Every row gives one point. To make a cloud, some directions were put in groups of two or more. Within a group, all points are equally far from the middle, so they leave a hole (a ring in 2 directions, a hollow ball in 3). The other directions are filled evenly. Then the cloud was stretched, turned, moved and blurred a little. Count the holes, and give their numbers of directions, smallest first.

Cloud (14 x 2)
[[ 44 -35]
 [-43 -18]
 [  8 -55]
 [-18  57]
 [-49  14]
 [ 11  58]
 [-44  36]
 [ 42 -38]
 [-42  39]
 [ 31  44]
 [-36 -30]
 [ 10  58]
 [-28 -38]
 [ 53  -8]]
Holes: 1 (2)

Cloud (20 x 3)
[[ 38 -10 -37]
 [-16  36  41]
 [-34  79 -35]
 [ 20  49  23]
 [ 46  -5  -3]
 [-35  56 -55]
 [ 43 -23 -21]
 [ 26  13  33]
 [ 19 -39  11]
 [-32 -11 -44]
 [-40  81 -26]
 [-14  86  -4]
 [ 34  13  25]
 [ 35  12 -40]
 [-58  53  -8]
 [ 42 -28  -6]
 [ 18   0  36]
 [-18  81  11]
 [-23  44  37]
 [-42  70 -42]]
Holes: 1 (3)

Cloud (46 x 6)
[[   6   -8  -38  -11  -49   25]
 [  42   37  -21  -57  -38   27]
 [  24   10   69   -5    7   23]
 [  19  -22   28  -34   40   48]
 [   1   -1   40  -72   34  -14]
 [ -35   20   44  -21  -33   55]
 [ -10   21   19   -9  -28   45]
 [  10  -37   48  -52    9   41]
 [  27  -74    2  -17   10   34]
 [  27  -10   74    2  -25   -7]
 [  50   13   46    0    1   45]
 [  39  -57   47  -79  -28   36]
 [  30   12   59  -18   35   32]
 [ -15  -44   24   20  -20  -20]
 [  85   -1   37  -29  -55  -15]
 [  42   -4    3   -5  -37   75]
 [  14  -34   33  -68  -52  -76]
 [  78  -32  -11  -82   -3    0]
 [  -6  -29   42   15  -26   41]
 [   1  -19    0  -19  -19    3]
 [  28  -13    2  -30   11   45]
 [ -48  -33    4  -42   14    1]
 [  29  -35   33   36  -23  -78]
 [  76  -21  -20   39  -49   50]
 [ -38  -44    7  -76  -36   19]
 [ -25  -63   28  -21  -31  -10]
 [  36    6   27  -10  -39   43]
 [  39   -2   87  -72  -46  -11]
 [  30   -6   34  -50   21   24]
 [  48   -1   81  -75  -25    3]
 [   7   -2   42 -110    0   -6]
 [  92    4   24  -67  -20  -18]
 [  -3  -31   57  -68  -29   69]
 [ -11   -3    5  -60  -36   62]
 [  33  -26    5  -70  -37  -56]
 [  40  -14   19   20  -19   54]
 [  24    5  -36  -64  -25  -42]
 [  20   50  -28  -77   -9  -44]
 [  62  -10   61  -86   -6   16]
 [  14  -31  -37  -43  -22    5]
 [  80  -30  -22  -69  -12   15]
 [ -17   32   31    9  -21   -3]
 [  69   17   10  -36  -42   -2]
 [  60    5  -13  -26  -40  -69]
 [  46  -19   40  -32  -23   48]
 [   1    8  -41   14  -26  -14]]
Holes: 0

Cloud (87 x 8)
[[ -50   21    2   14  -32  -45   51  -35]
 [  64  -44   13   -9  -21  -64  -34  -23]
 [ -16   39  -27   14  -94  -12  -51   10]
 [  34  -81  -62  -10    8   25  -67   12]
 [  -9  -35   24  -73   11  -37   37  -15]
 [ -44  -13   71   14  -45   14    0  -12]
 [  32   -7  -10  -36   54   -1 -100    1]
 [  13   69   37  -14   26   35  -10    0]
 [ -49    4    2  -22   33  -84  -11   -7]
 [  21  -39  -56  -51    8  -39  -52   45]
 [   9    2   47  -18   -2  -51  -32  -69]
 [ -79   18  -53  -21  -54   22  -20   -4]
 [   8  -29   62  -43  -16  -17   26    3]
 [ -22    7   11  -40   51  -66   20   18]
 [  40  -30   15   27  -43   45   25   13]
 [ -16   28  -45    7  -41  -62    3  -36]
 [ -15  -66  -32   -9   69  -17  -36   -6]
 [   8  -17    2   37  -41   48   42   12]
 [  20   21   51   10  -12  -30   16   59]
 [  37  -14   67    7   27   20  -47   19]
 [  -1    4   41  -36   54  -49  -52   -3]
 [ -29  -11  -44  -56  -33  -16   24   34]
 [ -98  -13  -20    6  -32   -2  -19  -62]
 [  45  -21  -52  -25    9   27 -110    8]
 [ -29  -36  -23  -49  -22    9   47  -24]
 [ -26   25    2   44    0  -16  -88  -54]
 [   6   23  -47  -53  -31   39  -63   13]
 [ -46   21   14  -35  -33   38  -93   12]
 [  30  -51  -17   18   17  -18 -110  -26]
 [  14   17  -58  -17  -15  -30 -104  -44]
 [ -30   42   72   10  -15  -27  -15   28]
 [  36  -20   31  -26   56   43  -13  -40]
 [  10    4   -7    0   45  -79  -30    7]
 [  32   -9   29   12  -75  -40    5   28]
 [ -44   -6  -33  -85   -5    2  -35   28]
 [ -49   54   13   40  -23   21   31    0]
 [  76  -33  -44   -3  -26  -32  -28  -35]
 [  -7  -40   43   46  -54   24   -2   29]
 [  42  -16  -63  -44  -46   18  -58  -12]
 [  33  -58  -59  -22   26   39  -16  -35]
 [  -7  -57   22   18  -22   63  -24   31]
 [  -4   -2   51  -73   27   19  -19  -10]
 [ -23   17   24   52  -17   13  -64   48]
 [  38  -40  -43    0  -51   15  -92   41]
 [  60   16    1  -52   44  -25  -61  -25]
 [ -54   38  -64   25  -30   -1  -48   19]
 [  61  -50  -11   -5    2  -14 -108  -10]
 [  51    0  -18  -28   -3   60   -4    2]
 [  13   -8   24   42  -51   40   36   16]
 [  24  -39  -54   22   41  -10   -9   34]
 [  23  -38    4  -63  -23  -54  -68    9]
 [ -28  -32   10   -8  -62  -60    6  -39]
 [ -41  -16   29   76  -38   10    4  -26]
 [  34  -81    9   -8    9  -29   -3  -47]
 [   1    0  -36   25   -9    9   36  -63]
 [ -68  -27    4    4   38   35  -68  -37]
 [  10    1  -71   15  -16  -59   -4   13]
 [  -1  -27  -67   -1   14  -25   30   24]
 [  26  -56  -15  -61  -14  -66  -28  -18]
 [ -34   11   26    9   21   82   -9  -20]
 [ -76   57  -16   -3    2   26  -66  -16]
 [ -39  -56  -78  -45   31   -3  -34  -29]
 [   4   13  -14  -11   13  -80   35  -19]
 [ -32  -51  -20  -39  -58  -40    8  -37]
 [ -41   29   27   42  -16  -45  -55   18]
 [ -34   -7   -8  -50  -64  -59  -64   -7]
 [ -17  -39  -79   42  -46  -27  -34  -30]
 [ -31   31    1   64  -43   47  -28  -43]
 [   2   21   49  -15   49   28  -22   35]
 [  27  -11   10   37  -41   45  -33  -69]
 [ -31   24  -33  -76   15  -46  -11  -39]
 [ -62   43  -16   50    6  -12  -34  -29]
 [ -96   -8   34   -6    4  -10  -48   -5]
 [ -41  -47  -13   28  -45  -27  -78   39]
 [ -48  -22   -9   63  -76    3  -15   26]
 [ -37  -56   58   -8  -10  -10  -35  -24]
 [  23  -22  -37   32  -47  -24   -5  -64]
 [  74  -22  -36   17  -30  -35    6   -1]
 [  13   69   19   -8    1   23   -5   35]
 [ -74  -23   28  -59    0  -22  -43  -40]
 [  77  -66  -18  -14   11   -1  -64   18]
 [ -27  -30  -10  -45   56    7  -93  -14]
 [  32   10  -53   10  -63   17  -90   20]
 [  11  -39  -42   57    9  -25    8   28]
 [ -49  -11   56   25  -40  -29  -48   16]
 [ -48   -4  -27   37  -63  -15  -14   58]
 [ -44    4  -28  -16   32  -51  -22  -75]]
Holes: 1 (8)
